Rows are points. The last column is the point's height on a tilted bowl or saddle (a function of degree 2), plus a little noise. Count its main directions that bend up, bend down and stay straight.

Points:
array([[-15, -36,  32, -15],
       [-17,  45, -40,   8],
       [  8, -50, -40, -40],
       [-80,  41,   1,  80],
       [-57,  34,  33,  47],
       [ 63, -30,  70, -24],
       [ 43,   2,  58, -33],
       [ 19, -20,   0, -52],
       [-26, -13,  19, -11],
       [-57, -11, -49,  30],
       [-21,  25,  65,  18],
       [  3, -23, -40, -40],
       [ 10,  35,  18, -23],
       [-89, -50, -19,  81],
       [ 27,  65,  54,   6]])
Directions: 3 up, 0 down, 0 straight

Points:
array([[  21,   -3,    1,  -21,   -4],
       [  -4,  -91,  -52,  -79,  -60],
       [  45,   28,  -15,    3,    0],
       [ -79,   44,   17,   29,  -81],
       [ -52,   -6,   19,   28,  -49],
       [  33,   42,  -73,  -14,  -54],
       [ -78,   25,  -91,   41, -121],
       [ -19,   71,  -24,   15,   -1],
       [  35,  -34,   48,  -88,   20],
       [  20,   55,   14, -102,  -30],
       [  25,   35,  -27,  -19,  -18],
       [  38,  -39,   28,  -55,    7],
       [ -55,   42,   13,   32,  -38],
       [ -43,  -55,   23,   39,  -46],
       [  18,   37,   -2,   -1,    3],
       [  -7,   45,   56,   53,   11],
       [  64,  -24,   52,    4,   12],
       [   6,  -12,  -16,  -14,  -14],
       [   3,    8,   78,   89,   16],
       [ -41,  -59,  -20,  -38,  -52],
       [ -36,   -4,    7,    0,  -30],
       [  20,  -12,    8,  -17,    1],
       [ -11,   22,  -35,   21,   -9],
       [   9,  -16,   14,   -6,    3]])
Directions: 1 up, 2 down, 1 straight

Points:
array([[  46,   26,   23,  -14,   26,   67,    0],
       [ -16,  -57,  -21,   22,  -55,  -43,   27],
       [   5,  -55,  -57,    2,  -40,   -9,   -7],
       [  23,  -92,  -22,   71,   -2,    5,  106],
       [ -57,   35,   35,   23,  -12,   30,  -43],
       [ -24,  -48,  -22,   59,   23, -101,   54],
       [  50,  -69,   17,  -35,  -17,  -12,  -30],
       [ -93,  119,  -10,  -32,  -35,   -2,   12],
       [ -38,   31,  -28,   55,   -3,   -9,   29],
       [  35,   18,   81,  -41,  -21,  -14,  -17],
       [ -43,  -28,   37,   42,   55,   58,   27],
       [  55,   16,  -63,  -57,  -11,   14,  -80],
       [  -5,  -17,  -38,   40,  -43,   25,   25],
       [  34,   12,   35,   21,  -42,  -49,  -41],
       [  17,   -1,  -77,   16,   -9,  -10,    0],
       [  45,  -12,    1,   55,   21,   -1,   34],
       [ -48,   28,  -14,  -13,  -16,    4,  -22],
       [  20,    8,   40,  -46,   13,  -21,  -26],
       [ -32,  -52,   81,   -5,   50,   15,   46],
       [ -11,    9,  -17,   -2,  -20,   20,  -20],
       [ -18,   -8,   -1,   28,    7,  -43,   -1],
       [ -26,   28,  -83,    6,   23,   13,  -15],
       [  87,    2,  -44,   41,    7,    5,    0],
       [  71,  -73,  -34,   -7,   57,  -12,  -58],
       [  52,    5,  -10,  -30,  -30,  -28,  -45],
       [ -22,    0,   24,    0,   42,   13,  -20],
       [ -49,    7,  -38,   27,  -52,  -95,   50],
       [ -19,  -59,   16,   -8,   39,  -57,   21],
       [ -54,   49,  -44,   28,  -35,   27,   28],
       [  42,  -25,   49,   16,  -43,   19,  -11],
       [ -13,   32,  -49,   -2,  -81,   23,   13],
       [ -11,  -39,   22,  101,  -33,   27,   92],
       [ -18,   17,  118,   35,   60,   57,   45],
       [  55,   46,   85,  -58,  -20,  -41,  -22],
       [ -16,   13,  -24,  -65,   61,  -11,  -74],
       [ -57,  -12,   -5,    4,  -15,  -12,   -7],
       [ -71,  -87,  -13,  -15,   29,    8,   14],
       [ -14,   73,  -14,   40,   66,   28,  -23],
       [  -8,  -55,   31,   46,  -11,  -46,   38],
       [ -28,  -55,  -44,   10,   59,   25,  -18],
       [ -21,  -60,   11,  -26,  -65,   -5,  -40],
       [ -27,  -30,   99,  -15,  -44,  -32,  -42],
       [  42,   50,   49,  -11,   65,   24,   -6],
       [  57,   29,   10,  -21,  -29,    2,  -27],
       [ -58,  -60,  -25,   69,  -41,   -6,   85],
       [   7,    3,  -26,   10,   14,  -17,  -20],
       [  50,  -34,   34,   65,   25,  -15,   62]])
Directions: 3 up, 3 down, 0 straight

Points:
array([[ -75,  -28,   20,   -4,   81,   15,  -19,   17,   51],
       [  12,   58,    1,   13,   34,   27,  -25,  -43,  -22],
       [   4,  -40,   19,  -64,   -2,  -34,  -36,   41,   54],
       [   9,   47,   90,   61,    1,   -1,  -41,   38,   81],
       [  26,   10,   -5,  -32,  -40,   72,   -2,  -26,  -22],
       [ -25,   51,  -17,  -10,   46,  -15,    3,   -6,    2],
       [ -20,   33,   24,   33,   41,  -17,   37,   42,   10],
       [  25,   23,  -19,  -61,  -11,   13,   91,   26,   12],
       [  17,  -87,  -90,  -20,    0,  -14,   81,   26,   68],
       [  37,  -15,   -5,   15,   34,    1,   75,   42,   -4],
       [  31,   -3,   55,    8,   24,   -4,   51,  -44,   -5],
       [ -53,  -34,   24,   38,  -32,   58,   43,   62,   21],
       [ -27,  -13,    1,   10,   -5,   -2,    0,   98,   64],
       [  72,  -18,   34,   29,  -37,  -68,   22,  -49,   33],
       [ 115,  -10,   -6,   33,  -72,   -7,  -34,   67,   92],
       [  89,  -32,  -24,    9,  -34,   58,    1,   -5,    8],
       [  -5,    2,    0,  -55, -122,  -24,  -39,  -37,   36],
       [ -63,   38,   33,   47,  -34,   71,   12,   -1,   24],
       [   6,  -27,  -59,  -26,   41,   23,  -18,  -48,   35],
       [  15,   79,  -52,  -14,    2,  -21,   26,   15,   13],
       [  28,  -52,   29,   21,   78,  -35,    2,   40,   29],
       [  41,   24,  -54,  -13,   22,    5,  -22,   48,   39],
       [  68, -118,   62,  -10,   12,   37,   19,  -29,   78],
       [ -29,   53,  -54,  -36,  -72,    5,   27,   24,   46],
       [  48,    6,   -5,    4,  -14,  -31,   31,   47,   21],
       [  -8,   47,   15,  -19,  107,   65,   77,  -78,  -15],
       [  12,  -58,   43,   35,  -78,  -43,  -30,  -22,   42],
       [  39,   -9,   -6,   39,   40,   -8,    0,  -29,    2],
       [ -76,   21,  -39,  -60,    8,   40,  -44,  -48,   40],
       [   5,   77,   -6,    9,   60,   24,   34,   48,  -15],
       [  18,   60,   25,   -1, -127,   32,   17,  -54,  -34],
       [ -25,  -19,  -88,   41,  -82,  -16,   67,  -39,  -40],
       [  39,   71,  -53,   61,   44,  -15,  -22,  -26,  -15],
       [ -57,   37,   20,  -39,  -22,   24,  -26,   37,   50],
       [ -21,   31,    2,   31,  -36,  -22,  -13,   47,   45],
       [  27,   -5,   33,  -12,  -15,   15,  -40,  -13,   16],
       [ -53,   23,  -47,   25,   11,   25,  -60,   53,   91],
       [  -9,  -25,  -29,    2,   -5,  -30,    2,  -67,    8],
       [ -57,  -38,   18,   14,  -28,   15,  -81,  -20,   59],
       [  36,   -1,   -8,   11,  -32,  -11,   49,    5,  -10],
       [  12,  -26,  -52,    5,  -34,   62,   37,  -50,  -23],
       [ -57,    0,  -16,  -24,   23,   28,  101,   32,   34],
       [ -46,   43,  -93,   59,    4,   -6,   43,   36,   44],
       [  26,  -36,  -47,   -4,   52,  -46,  -20,    4,   39],
       [ -28,   28,  -44,   35,  -87,   19,   14,   32,   -2],
       [  24,  -33,  -42,  -27,    8,  109,   -6,  -53,   23],
       [   8,   32,   10,   73,   -1,  -30,  -79,    2,   51],
       [  37,    5,  -42,    1,   20,   49,    8,   -2,    1],
       [  35,   14,   49,   51,   43,   57,  -48,   21,   47],
       [   2,    1,   65,  -21,  -46,   16,  -34,   58,   69],
       [  13,    6,   35,   25,   -1,  -20,   30,  -48,   -3],
       [ -20,  -32,   56,  -11,   33,   -8,  -15,  -25,   21],
       [  31,   34,  -54,    6,   -4,  -92,   -2,  -66,   11],
       [  33,    2,   -2,   39,  -53,   25,   10,  -25,  -33],
       [  81,  -30,   -4,  -38,   -8,   17,  -11,    4,   35],
       [ -61,  -22,  -39,   78,   74,  -14,  -49,   25,   95],
       [   8,  -51,   23,   13,   17, -110,   55,   87,   68],
       [  -9,   16,   -2,    2,   53,  -11,   13,  -21,   -4],
       [ -24, -105,  -33,  -37,  -17,   64,   55,   75,   45],
       [ -65,  -34,   59,   15,    9,  -43,  -11,   34,   70],
       [ -15,   -3,  -35,  -47,  -56,   49,   62,  -60,  -12],
       [  10,  -88,  -30,  -46,  -10,    0,  -44,  -18,   53],
       [ -16,  -62,  -19,   31,  -31,  -47,   -7,  -60,   10],
       [  -8,   59,    0,  -14,   29,  -24,  -72,  -18,    9],
       [  17,   40,   19,   21,   20,  -40,  -78,  -56,   12],
       [ -62,  -76,  -20,   16,  -16,  -20,   21,    9,   34],
       [ -12,  -18,   -2,   33,   37,  -51,  -16,   -8,   23],
       [  25,   -2,  -11,  -13,   50,  -27,   48,    2,   -3],
       [   0,    7,   68,   32,   -7,   89,   46,   56,    3],
       [ -41,  -19,  -70,  -19,   26,  -40,   56,  -52,   59],
       [  -5,  -51,  -70,  -36,  -18,   81,  -42,  -36,   44],
       [  -6,  -22,  -85,  -80,   32,  -27,    4,  -20,   69],
       [   3,   10,   11,  -22,   38,   43,   15,  -55,  -17],
       [ -15,  -24,  -31,    4,   19,  -14,  -57,   24,   52],
       [   9,   45,  -20,  -22,   79,   39,  -45,   -9,   -4],
       [ -17,   33,   18,  -22,   16,  -44,  -46,  -23,   13],
       [ -35,    4,   10,   24,   42,  -49,   29,  -15,   19]])
Directions: 4 up, 1 down, 3 straight
